Each row of a before or after table is a point. One or more steps were done to the points. Then noise was added and the rows were shuffled. The steps act on how far a point lies along the listed directions, d1 being the first. Write out the steps. A step turns or swaps two directions, mirrors them in a line or flattens them onto one, adds a multiple of one to another, or multiplies one. Angles are multiples of 10 degrees, from the lower direction toward the higher: turns from -170 to 170, lines from 10 to 170 but not 90. Use the fewest steps. Two steps may share a direction if one is a turn and the other turns, adds or multiplies; they go together, in the order done. Otherwise the lowest direction goes first.

Directions:
(1): [38 14 36]
(2): [-20 -35  35]
Before, 11 rows:
[[-29 -19  13]
 [-55 -23 -52]
 [-12  19 -47]
 [-27 -34  21]
 [-47  -6 -50]
 [ -7   8 -40]
 [-23  16 -48]
 [-29 -23   5]
 [-21  -8 -50]
 [-22 -31   6]
 [-37 -15 -44]]
After (11 x 3):
[[-26  -4 -30]
 [-43 -40   1]
 [-21   5 -28]
 [-15 -31  21]
 [-30 -46   7]
 [-58 -49 -10]
 [-55 -42  10]
 [-19  -4 -34]
 [-36 -33  26]
 [-20   5 -46]
 [-21 -35  30]]
Steps: mirror d1 and d2 in the line at 160 degrees

Directions:
(1): [ 21 -24  -6  65 -18 -11]
(2): [-16  38   9   3 -63   0]
(3): [-21 -36  60   0  -8  18]
Before, 13 rows:
[[  -2   15   -9    3  -17  -11]
 [ -25   19    8  -18  -12    5]
 [  -7    3  -11  -19   28   18]
 [  -7  -18   20    7  -16  -20]
 [  47   -1  -40  104  -29  -36]
 [  35   71 -110   -9   26  -44]
 [  37  -38  -20   88    7    6]
 [  17  -45  -14   26    6   -7]
 [  -4  -13   20  -30  -21   10]
 [  -1   -2    3  -15   23    0]
 [   7   29  -45    1    7  -12]
 [ -23  -22    5  -16   27    6]
 [  -7  -38   13   -7   32    2]]
After, 13 rows:
[[  48   25  -86   91  -26   -9]
 [ -21    7  -23  -16   18    0]
 [   9  -16  -11    7   17  -30]
 [ -51   54   64   -5 -115    1]
 [ -23   15   24    6  -40    8]
 [   6  -33    7  -32   15    8]
 [   7   11  -41   -1   14  -19]
 [  -6   13    1  -17    3   -2]
 [ -29  -15   26  -21   17   10]
 [  26    4  -58   27  -23  -21]
 [ -12   20   -1  -19   -6   22]
 [  -8   -7   22    5   -7   -1]
 [  42   16  -41  110  -52  -38]]
Steps: turn d2 and d3 by 110 degrees; add -0.7 times d1 to d3

Directions:
(1): [-58  -4 -37  -9 -20   9  -9 -55  14]
(2): [ 17  17  15 -50  32 -22 -23 -18  54]
(3): [  2 -33  42  -2  21  68 -15 -23  -3]
(4): [ 38  65 -14   5  -1  28  14 -38 -18]
(5): [ 12 -20 -39  49  60  -4   6 -11  20]
(6): [-10  22  18  35   5 -21 -74  -8 -22]
Before, 11 rows:
[[-13  -3  -6   4 -26  49  10 -65 -29]
 [-23 -57  12 -47 -25  -8  51  32   4]
 [-19  18 -28  49   4 -23 -16 -29  -4]
 [-20  29   0  19 -41  10 -26 -20 -33]
 [-68 -22  -4   9 -33  82   9 -59  -8]
 [  8  15  23 -29  -1  32  -8 -19   1]
 [-14 -49 -13  -9  39   3  -7  -6  81]
 [ 18 -42  26 -35  18  45  34 -17  40]
 [ 29 -30   7  33  43  11 -41 -27 -11]
 [-23  -6 -12  -3 -41  12  73  -1 -13]
 [-24 -47   0  18  62 -33   2  -1  56]]
After:
[[-44 -47   6  29  -9  66  12 -21  -4]
 [ 49 -29  48 -36  17  46  40   6  28]
 [-39 -23 -21  49  -3 -11 -36  -5  -8]
 [  9 -31  19  -3  37  11  -8  11  20]
 [ 22  46  19 -61 -26  36   4 -27  36]
 [ 16  75  34 -42 -20  13  14 -39   1]
 [-23  35 -33  34 -12 -16 -15 -48 -11]
 [-16 -35  19 -59 -37  -1  53  27  -9]
 [ -9 -54 -11  36  14  27  10 -32 -10]
 [ 60  17  32  12  22  22 -33 -23 -39]
 [-40 -34 -23  11 -23   1  72   1   4]]
Steps: add -0.7 times d3 to d1; swap d4 and d5

Directions:
(1): [ 38   2 -10 -72 -16 -32  18   2  41  54  -2  -4  21   4]
(2): [ -9 -39  14 -55  16   0  -7  30   3 -27  25  15 -70 -29]
(3): [-14 -46  -2  23  66  -6 -35  25  37  29  27 -11  25  26]
(4): [-26  27 -27   7  17  12 -18  19  43  17 -78  -8 -30 -31]
(5): [ 35  10  73  23  14 -10  22 -14  25   1  -9 -55 -38  13]
(6): [ 38   3 -29   2 -21 -41 -67  21 -23 -23   1 -54  -1 -11]
Before:
[[ 21 -21   1  14 -21  -7 -14   5 -39 -45  29   9  11  -8]
 [-22 -26   5  80  32  16 -45   2 -23 -25  33  -5  28  13]
 [-56   5  29  33   6  56  71 -11 -38 -27   5  84 -33 -13]
 [-28 -31  36 -14  26  25   3  16 -14 -56  29  15 -69 -25]
 [-22  33 -33  51  30  27 -53  21   0 -17 -56  13 -30 -21]
 [ 44  29  64  22  10  -6  35 -26  21  19 -13 -44 -26   2]
 [ 11  52   2  38 -60   9  -1   1 -59 -36 -10   3 -26 -14]
 [ 29  32  -1 -26 -43 -25 -18  -7   1  -5 -26 -45 -10 -39]]
After:
[[ 34  18  31 -34 -33 -19  20  18  14  25  11   2 -39   1]
 [ 48 -16  42 -10 -14 -15  41 -13   0   3  34   6  25  13]
 [ 36  10 -29  -3  -7 -28 -71  25 -36 -31  12 -40 -14 -28]
 [ 32  31 -34 -15 -29 -24   7 -21  20  47  -4 -14  85  18]
 [ -1  -3 -74 -68 -30 -24  20  19 -11  43  15  72  55  -8]
 [  3  20  25  37  -2   3 -14 -13   5 -23 -27 -44 -31 -31]
 [ 12  34 -17 -38  29   6  -2  23  75  47 -72  12 -40 -18]
 [ 32 -30  26 -61   0 -24  11   6  41  34  42   5   1  -2]]
Steps: turn d1 and d2 by -170 degrees; multiply d3 by 0.4; multiply d4 by 1.3; swap d5 and d6

Directions:
(1): [-28  14 -32  34   7 -23 -29 -28 -75  -4 -62  15   5  32 -21  45  16 -13
   3  16]
(2): [ 69   0  -5 -14 -17  10  18 -26 -19 -38 -18 -24  59  16 -11 -40  14 -28
  60   0]
(3): [-40  -9  -5  19 -29  28  58 -43  62 -42 -49  24   1   3 -12  -5  13 -16
 -29  11]
(4): [ -8  -2 -59 -35 -88  19 -42  11  -3   3  25  40  12  -7 -13  -8 -17   4
  -3  39]
Before:
[[  1  -3 -21  -5 -30   5  -7  11  -3  -9   6  11   4  -3 -13   2  -9   2
    0   4]
 [ 10   0 -20 -25 -25  13 -24  16  -5  12  23   2  10  -1  -5 -16  -6   3
    7  11]
 [ 17  -4  -9  -6   4  -5 -18   7 -17   5  20  -7   2  -3  13   3   3   6
    8   3]
 [ -4  10   9 -16  12 -12 -43  29 -32  23  40   2 -15 -15  11  16  -9  20
  -10 -12]
 [  0   7 -18  -2 -25  10   6   2   5  -8  -3  21   9  -5 -13  -9  -2  -7
    9  10]
 [  9  -1 -20 -12 -40  20  -5 -10   4 -15  -2  18  11   1  -4  -5 -11  -3
   21  15]
 [ 11   1 -22  -8 -35  11 -10   3  -6   7  -1  10  14 -12 -12  -4   2  -9
    6  15]
 [ 18  -5 -15 -17 -42  12   8   6  14 -11  11   1   9  -5  -5 -19  -6   8
    3   5]
 [ 24  -3   0  -3   9  -3   4 -16  -2  -6 -14   4   3   5   4   1   2   0
   25  -6]
 [ 17  -5   9  -2 -16  18  10  -1   9   2   9   0  19 -16   3 -12  -6  -6
    0   9]
 [  7  -6  30  25  52  -3  35  -6  17  -5 -14 -26 -11   3   5   6  10   2
  -13 -12]
 [  4  -2 -11 -12 -17  -3  -9   2 -13  -1   8   2  -5   1  -6  -3   1  -6
   19   3]
 [ 11  -1  12   6  21  -2  21 -13  -2  -9  -9 -10  27   7  -4  -9   5 -10
    9 -19]
 [-55  -4  -6  14  18 -11 -37  36   0  53  31  28 -57 -18  15  41 -22  28
  -44  -1]]
After (14 x 20):
[[   5   -5   34   28   58   -5   39   -4   21   -9  -18  -26  -16    2
     8    4   14    1  -13  -16]
 [  -2   -5  -10    2  -40   28   22  -27   29  -28  -24   19    8    2
   -10   -7   -7   -9    7   15]
 [   7    0  -21   -5  -39   17   -2   -1    0    4   -9   11   11  -11
   -13   -4    5  -13    4   16]
 [ -14    4  -13   10  -20   17   31  -12   25  -21  -23   21    7   -4
   -12   -7    5  -15    0    9]
 [  11   -5   13    3  -16   21   20   -5   18   -4    1    3   19  -12
     2  -12   -7   -9   -3    9]
 [  -6   -7  -16   -1  -33    8    4    6    7  -17   -4   13    6   -1
   -15    4   -6    1   -4    0]
 [ -38    0  -22   -3    5  -17  -78   58  -30   73   59   28  -57  -21
    22   40  -32   36  -31    4]
 [  28   -1   -2   -7   10   -3    0  -16   -4   -2  -10    4    4    4
     5    2    4   -1   27   -5]
 [   8   -4  -10  -10  -41   20   29   -6   31  -24   -5    5    9   -4
   -10  -14    0    5   -5    6]
 [   9    1  -16  -18  -22   -4  -17    9  -22    2   14    2   -7   -2
    -3   -5   -6   -7   23    9]
 [  29   19  -21  -53   -8  -26 -119   73  -95   64  100    1  -10  -21
    14   14  -30   35   17   -4]
 [  18    4  -26  -35  -36    9  -45   28  -19   22   36    6   10   -1
    -4  -19  -12    6   12   13]
 [  38   -1  -23  -26   -4  -12  -55   32  -50   23   46   -7    6   -8
    14    5  -10   15   17    9]
 [  11    2   11    5   25    1   21  -17   -2  -11  -11  -10   27    7
    -3   -9    4   -7    9  -18]]
Steps: multiply d3 by 3; turn d3 and d4 by -20 degrees

Directions:
(1): [-32 -20 -23   7  28 -34  29   3  -9   9 -55  43 -24  39 -17 -40  33  28
  23   5  16   5  46   2 -15   4 -20  86   4  34 -25 -46]
(2): [ -9  31 -23  49   7   2 -30  -3 -16  15   6  30 -19 -43 -59 104  32  -6
 -34  29  16  19   3  21  10  -7  29  24  17  22 -36  11]
(3): [-52  12 -42  17 -18   1 -31 -15  -3  14  24  17  26 -14 -38 -80   1  -6
  -6   6  -8 -58  -5  28 -17 -51   6  -8  32  43  14  64]
Before (13 x 32):
[[ -48   42  -78   68   -3  -10  -50  -26  -13   31   40   43  -23  -68
  -121   53   38  -22  -44   39   14  -22   10   53   -7  -58   39   23
    47   61  -41   69]
 [ -10  -28   -5  -19   29   -3   27   -3    7    3  -33  -10    2   51
    15  -42   -5  -13   25  -17   -2  -18    0   -7   -9    9  -25   13
   -30    5    6  -49]
 [ -32   59  -32   72   -8    2  -29  -27  -21   13   30   28   -8  -55
   -84   82   14  -25  -38   39    6   -4   -7   27  -16  -31   41   21
    24   33  -34   39]
 [  14  -14    9  -15   12    1   31    6   26   10  -16  -20  -14   18
    34    2    8    0    8  -15  -14    7   -4  -17   -8    6   13   -6
   -27   -2    9  -35]
 [  34  -33   35  -41   10    2   21    4    5   -5   -8  -28    8   19
    40  -37  -24    5   24  -30    1    0  -16  -13  -13    7   -9    3
   -27  -21   31   -9]
 [  -4  -38    1  -35   21   -5   22   -2  -16    0   -8   -7   10   24
    24  -59    4   10   47  -27    9   15   16  -12  -12   27   -6   17
     9    6   22  -36]
 [ -11    2    3   15  -22   30  -23   -7   15   15   51  -16   29  -41
    -5  -13  -17  -43  -42   12    5  -34  -22   23    8  -32   21  -69
    14    6   14   70]
 [ -51  -29  -16  -11  -12   -8   -7    0   11   17    8    6    8   -3
   -22  -67   -4    8   -2   10   -7  -36   14   12  -21  -21   -6    1
     6   36    3   16]
 [   1   -7    1  -27    1   -7    2    1   15   -9   20  -31    8   15
    29  -39  -44   -6    7  -16   10   -2  -16   -7  -10   10  -15  -37
   -15   -2   27   30]
 [  22   -1   31  -26    0   14   38    7    4    3  -22   -7  -24   29
    36   -3  -31   18   10    9   13    6   14  -12  -12    9  -25   30
    -9  -11  -17  -47]
 [ -50   52  -40   42  -10    0  -48  -29  -16   33   45   49   17  -38
   -67   35   30  -25  -39   37   10  -19   -5   20   -1  -39   21   27
    32   40  -33   60]
 [  -2  -14    1  -15  -24   10    7   -3   14  -23  -22  -11   10   11
    26  -47  -15    4    9  -12  -16  -21    3  -32   -7   12   -6    5
   -17  -13   43  -19]
 [ -39   42  -49   78    9  -13  -61  -11  -18   33   17   70  -23  -66
  -108   91   33  -13  -65   57    3    2    5   49   -9  -36   44   29
    42   40  -50   55]]
After (13 x 32):
[[  28   28   25   -2   -9   33    6    2    3    7   11  -11  -22  -13
     8   59  -30    1  -18   24    8    4  -10    3   -3   -4   -2   -2
     0  -12  -22   -5]
 [  10   20   -9   20    8   35  -24  -14    3   11   18  -21    8  -16
   -17   71   -4  -42  -18    0   -3   -7  -38   10    7   -6   18  -39
   -19   -4    0    0]
 [  42   -3   30  -18   -3   24  -15   -4    1   -1   26  -29   11  -26
    21   36  -23  -11  -11  -17    1    2  -37    1    0    3   17  -29
   -18  -23   22   27]
 [ -58  -25  -44   24   44  -58   26    0   -8   19  -73   88  -33   46
   -44  -90   33   37   12   21    9   -2   64   18  -41  -12  -22  118
    21   47  -38  -32]
 [   9   10    5    7  -36   33  -25   -7   11  -20    9  -16   12  -30
     8   23  -13  -10  -19   -1  -15  -14  -12  -19    8    2   18  -23
   -13  -17   39   15]
 [ -53   -2  -26   19   19  -38   50  -21  -13    4  -44   39  -14   41
   -29  -83   13   15   34    9    8  -13   43    0  -42   -9  -20   95
     5   41  -21  -35]
 [ -20  -38    9  -19   -3    5   24   -2   20    2   -5   -9   23   26
    38 -109  -16  -18    1  -10    7  -31   11    9  -10  -18  -21  -22
     2    9   19   16]
 [  13    6    6    1    1   29  -31   -6  -22    6   43  -18   22  -43
   -17   56    7  -21    2   -5   12   25  -21    6    7   15   34  -32
    25    3   12   14]
 [  17    7    1    2    3   13    7    5   26   14    4  -18  -13  -15
    17   36    5  -15   -9   -6  -14    9  -21   -3   -8    0   27  -30
   -22    5   12  -13]
 [   9    8    2  -15   -6    3   -3    1   12   -8   30  -37   14    0
    20  -12  -46  -12   -6  -11    8    3  -28   -7   -5   12   -7  -49
   -13   -6   28   37]
 [ -58    8  -32    1   13  -33   17  -22   -8   27  -12   59    3   37
   -27  -78   36    7   15   13   11  -21   41   -3  -19  -20  -25   84
    16   39  -29    1]
 [ -29  -10  -10    1  -15    6  -26    3   11   15   23   -5    3  -32
   -29   -4   -1   -7  -25   20   -6  -26   -2   19  -11  -22   14  -22
     6   29   -3   26]
 [ -64  -19  -64   19   30  -53   29  -12  -10   18  -45   54  -35   35
   -64  -98   37   20   20    5   19  -24   62   19  -30  -28  -20  104
    20   63  -33  -17]]
Steps: swap d1 and d2; multiply d3 by 0.7
